Every row gives one point. Each copy is the shape, with its points in the same order, turned, moved and blurred by noise. Is it also mirrored, or only turned?

Shape:
[[ -9 -76]
 [-16 -19]
 [ -3  17]
 [ 19  17]
 [ 16  29]]
Copy 1:
[[ 57  72]
 [ 11  31]
 [ -7  -6]
 [  5 -21]
 [ -3 -19]]
Copy 1 is: mirrored
Copy 2:
[[ 12 -87]
 [ -7 -31]
 [-10   0]
 [ 16   9]
 [  3  25]]
Copy 2 is: only turned

Shape, 7 rows:
[[ 28 -26 -22]
 [-36   0   8]
 [ 41  38  25]
 [-31  26  36]
 [ 17 -34  -2]
 [-21 -25 -44]
 [-32  38  30]]
Copy 1 (7 x 3):
[[ 27 -17 -27]
 [-44  11  -3]
 [ 33  18  47]
 [-42  38  12]
 [ 19  -4 -34]
 [-27 -45 -27]
 [-45  25  34]]
Copy 1 is: mirrored
Copy 2:
[[ 10 -48 -30]
 [ 14   6  21]
 [-65 -26  -7]
 [-18  15  40]
 [ 16 -52  -5]
 [ 43  -8 -29]
 [-28  25  32]]
Copy 2 is: mirrored
Copy 3 (7 x 3):
[[ 15  16 -32]
 [-22 -18  28]
 [ 52  29  39]
 [-10  -6  60]
 [ -4  23 -18]
 [-12 -33 -31]
 [  0 -16  65]]
Copy 3 is: mirrored
Copy 4 (7 x 3):
[[ 46  -7   1]
 [-23  10  16]
 [ 39  54  59]
 [-26  26  47]
 [ 40 -22  18]
 [ 13 -11 -33]
 [-35  49  47]]
Copy 4 is: only turned

Shape, 10 rows:
[[-58  13  15  17]
 [  6 -19  12 -26]
 [  9  16  14 -62]
 [-20   1  28 -63]
 [-32  -5  17   2]
 [-47 -29  42  38]
 [-70  12 -17  13]
 [-18  23  32  53]
 [  4  14  23 -15]
 [ 17 -39  26  -7]]
Copy 1:
[[-62  15  23   6]
 [  6 -23  13 -20]
 [ 10  -3   9 -66]
 [-20 -20  17 -65]
 [-34  -5  21  -3]
 [-50 -10  50  36]
 [-72  13 -15   6]
 [-27  44  44  33]
 [  2  11  26 -27]
 [ 16 -34  32   3]]
Copy 1 is: only turned
Copy 2:
[[-60 -21  19  26]
 [  9 -14   5 -27]
 [ -9  18   3 -58]
 [-24  -8  22 -61]
 [-26 -18  15   6]
 [-20 -50  46  39]
 [-70 -30 -13  20]
 [-24  12  32  54]
 [ -6  12  14 -14]
 [ 31 -26  18 -11]]
Copy 2 is: only turned
Copy 3, 10 rows:
[[-58  15   0  16]
 [ -4 -17   5 -26]
 [  1  14  32 -58]
 [-35  -2  33 -53]
 [-39  -6  -3   6]
 [-60 -31   3  47]
 [-66  32 -38   9]
 [-22  23  10  62]
 [ -2   7  25 -12]
 [  9 -46  14  -1]]
Copy 3 is: only turned
Copy 4 (10 x 4):
[[-54  14  27  25]
 [-13 -18   5 -35]
 [-16  23  -6 -65]
 [-46  13   9 -64]
 [-38  -3  22   2]
 [-46 -30  60  24]
 [-64  13  -3  38]
 [ -5  12  53  39]
 [ -7  13  20 -26]
 [ -1 -42  25 -31]]
Copy 4 is: only turned

Shape (9 x 6):
[[-39 -25 -36  36 -39 -49]
 [-20  57 -27 -12 -43 -16]
 [ 50  43 -16  56   4  21]
 [-26  -5 -23  30   5  36]
 [-29   9 -26  10   9 -39]
 [ -6 -31 -20 -13  49  31]
 [-18  -9  30  13 -43  14]
 [ -5 -36  20 -16  56 -35]
 [ 14  -7  11 -23 -34  -3]]
Copy 1, 9 rows:
[[-57 -13 -30  59 -38 -22]
 [ -7  43  -4   5 -36 -47]
 [ 48 -49   8   5  13 -58]
 [-35 -46   1 -26 -11 -34]
 [-49   6 -39  17   4 -28]
 [-22 -49 -45 -47  11   7]
 [-13  -5  30  13 -21  17]
 [-35 -14 -52   6  49  39]
 [ 13   9  -5   8 -28  32]]
Copy 1 is: mirrored
Copy 2, 9 rows:
[[-16 -26 -64   1 -54 -49]
 [-51   4  -7 -18 -60  20]
 [-35 -37  -3  45  32  27]
 [-12  22 -50   6  20  -2]
 [-32 -17 -25 -31 -20 -38]
 [ 19  11 -43 -43  52   3]
 [ 26  23 -14  23 -33  -4]
 [ 35 -22   2 -58  29 -47]
 [ 30 -11  -9 -14 -32  20]]
Copy 2 is: mirrored
Copy 3, 9 rows:
[[  9 -28 -40  29 -67 -40]
 [  2  53  11  11 -56 -16]
 [ 42  56 -27  67  28  -7]
 [-15   4 -36  44  -8  28]
 [-24   3 -23  22 -27 -45]
 [-30  -9 -45  -3  39  19]
 [ 26 -20  20  30 -27  23]
 [-24 -42 -11  -7  43 -42]
 [ 37  -1  10 -14 -13   5]]
Copy 3 is: only turned
Copy 4, 9 rows:
[[-14 -44  -7  23 -15 -80]
 [  0  41 -35 -13 -31 -35]
 [ 20  33  -9  83   1  17]
 [-42  -7 -18  34  21  -1]
 [ 12   1 -24   5  26 -49]
 [-10 -51 -37   6  58  26]
 [-25 -21  23  -1 -38   1]
 [ 26 -53  27 -12  66   0]
 [ 23 -30  -8 -10 -22   3]]
Copy 4 is: only turned

Shape:
[[ -9  10   6  -5 -28 -15  21  10]
 [ -1 -29 -19 -38  15  -9 -18  31]
 [-19 -27 -31  49 -11 -24  65 -19]
 [-31  55  -8  20  -6 -34  10   9]
 [-44 -13  -8   4 -31   9 -52  21]
 [ 11 -13  51  -8 -20 -20  33 -35]
 [ 21  37   3 -19   7 -29  11  11]
 [ 11  -4  49   0  21 -86 -12  51]
 [ 22   1 -21  -5 -28 -59  16  50]
 [ 33 -28  35  13  36   6  -2  16]
 [ 27   5   8  24  23  52  -7   4]
 [-61  39 -38  34 -26   8  61  28]]
Copy 1 (12 x 8):
[[-20  11   0  11 -27 -10  35   0]
 [-17 -18  -3 -13  -4 -29 -13  44]
 [ -4 -46 -29  58 -17 -10  71 -25]
 [-41  48 -11  48  -6 -30  26 -23]
 [-73  -3   0  26 -28  15 -30  18]
 [ 11  -2  56   1 -40 -11  45 -25]
 [  7  36   3   4  -8 -44  14  -7]
 [  3  20  53  59 -37 -88  -1  32]
 [  4  12 -30  29 -49 -68  20  22]
 [ 41 -13  44  30  -1  -5  -8  28]
 [ 30   4   5  21  21  39 -16   5]
 [-51  25 -55  60  -5   9  80   2]]
Copy 1 is: only turned
Copy 2, 12 rows:
[[-21  39   2 -20 -47  -4  -2   8]
 [-17  -7  12 -30  -8  -4 -43  34]
 [ 16   6 -64 -28 -47  -9  35 -18]
 [-31  63 -20  10 -10  -6   9 -13]
 [-65 -10  -1  27 -37 -18 -46  -1]
 [ 20  25  38 -32 -63  -1  15 -33]
 [  7  63  19 -11  -8   3  -6  16]
 [ 21  71  11 -34 -12 -11 -81 -29]
 [ 13  58 -25 -18 -46 -24 -45  37]
 [ 25  -6  22 -16 -21  47 -42 -18]
 [  0  -8   9  26 -17  63  -5   0]
 [-58  48 -73 -12 -43  20  29   6]]
Copy 2 is: mirrored
Copy 3:
[[-23  20   9   1  -4  -2  35   0]
 [-26  -7 -13 -33  43 -16 -13  13]
 [ -4 -39  14  58 -14 -41  55   5]
 [ -8  51  36  22 -20 -27  12  28]
 [-58  15 -13  19  -1   8 -43  -1]
 [ -1   8  37   6  19  13  54 -52]
 [ 16  41  17 -23  12 -14  24  12]
 [-21  74   8   7  83 -45  29 -10]
 [-19  40 -36 -10  14 -47  46  12]
 [ 19   4   0  17  73  22  13  -1]
 [ 34  -4  -1  19  26  47  -9  22]
 [-38   4  26  43 -51 -12  40  72]]
Copy 3 is: mirrored

Shape:
[[ -9  38  -9  34  -4   4  19  16 -28]
 [  2  22 -58 -26 -33   3 -27 -30  15]
 [-60 -15  -8 -12   3 -24 -22 -11  23]
 [-44  -7  -1  26  20   4  37  -7  20]
 [-31  85  39  -4 -52  11  -1  -3 -31]
 [-54 -39  -4  -5  23  12 -36 -11  12]
 [ -2 -43  50 -10  18  28 -25  10  18]
 [-42  -5 -10 -21 -33   9  43   1 -47]
 [ 26  11 -22  83 -11 -16   2   6 -28]
 [ 14  26  -6  29  24 -15  -6   4 -20]
 [  4  23   6 -13 -20 -11   2   1 -63]
 [-32   1 -20  23  29   4 -46  36 -11]
 [ -2 -26   9  36  20 -20   5  51   0]]
Copy 1:
[[ 11  32 -13  21   6 -43  10  25 -18]
 [ 28  38  -7 -22 -13   9  -2 -60   9]
 [-26 -31 -13 -23  22 -14 -15 -30  20]
 [ -4 -30  -4  37  20 -26  11   8  25]
 [-47  83  34 -13   3 -49  20  11  -7]
 [-32 -48  -8   2  12   8 -25 -29 -11]
 [-26 -37  33   0  -7  35 -34  31 -12]
 [-17   0  -7 -10  -1 -18  73   4 -17]
 [ 54  11 -15  20 -31 -69 -21  27 -27]
 [ 32  16   0   7  21 -33 -23  19 -26]
 [  9  30  14 -32   7 -29  28  16 -47]
 [-15  -3 -45   6  13 -11 -44   2 -35]
 [ 12 -29 -29   0   3 -18 -25  60  -8]]
Copy 1 is: only turned
Copy 2:
[[ 12  53  27   0  10 -13  10  22  17]
 [ 32  17 -39 -42 -30   6 -25 -33  23]
 [-35 -19 -24 -10 -19  -4 -13  11  -4]
 [-31 -19   7  24  12 -13  28  21  37]
 [-26  95  42  30 -37  13   8 -36   0]
 [-41 -34   3 -22  -2  24 -24  26   8]
 [-17 -41  24   6   5  56  -1   4 -25]
 [-23  16  37 -30 -46 -12  51  -2   6]
 [ 48  33  50   5  37 -31 -19  32  13]
 [ 20  38  13  -3  45   1  -6   9   3]
 [ -1  49  44 -29  -3   5  14  -4 -38]
 [-10  23 -17 -10   2  36 -34  58  -5]
 [ 22 -13  14  24  24   9   8  60 -23]]
Copy 2 is: mirrored
Copy 3 (13 x 9):
[[-29  38  23  24 -16  12  15  26   4]
 [ -2 -10 -27 -19 -19  55 -10 -37 -31]
 [-17 -36  11  25  33  -8  -4 -46 -11]
 [-19  -9   7  47  11  -3  11 -10  40]
 [-50  44  79 -42 -13  17  18 -10  -8]
 [-25 -40 -11  22  37  -1 -45 -12   9]
 [ 22 -32  45   7  45  16 -48  15  26]
 [-49 -37  35  -1 -35  -2  23  32 -11]
 [ -5  64   4  57 -38   5 -23  26  -9]
 [  5  45   3  19   9   4 -12  24 -11]
 [-24  13  37 -23 -20  -6   0  38 -35]
 [-37  15  -9  41  43  28 -32  11 -13]
 [ 12  10  35  66  31  12 -13  30  -1]]
Copy 3 is: mirrored
Copy 4:
[[  6  54  -7  32   2 -37 -16  11  -9]
 [-22 -12 -38  -5 -34   3 -64 -29 -17]
 [-52 -13  35 -26   7 -27 -34  18  -4]
 [-39  35  10  10  11 -16   1  28  34]
 [ 13  73  32  25 -49  -5 -31   9 -74]
 [-62 -15  33  -4  51 -11 -18  12 -14]
 [  7 -24  47   5  53  20   7   8  -6]
 [-20  23 -19 -13 -25 -37  35  29 -44]
 [ 21  12 -19  77   2 -63 -23   7  16]
 [ 16  33   6  28  14 -41 -27 -22   6]
 [ 19  20  -1  12 -15 -43   7 -15 -50]
 [ -5  12   8   9  60 -42 -53  15 -19]
 [ 26   5  17  14  41 -45  -6  38  24]]
Copy 4 is: only turned
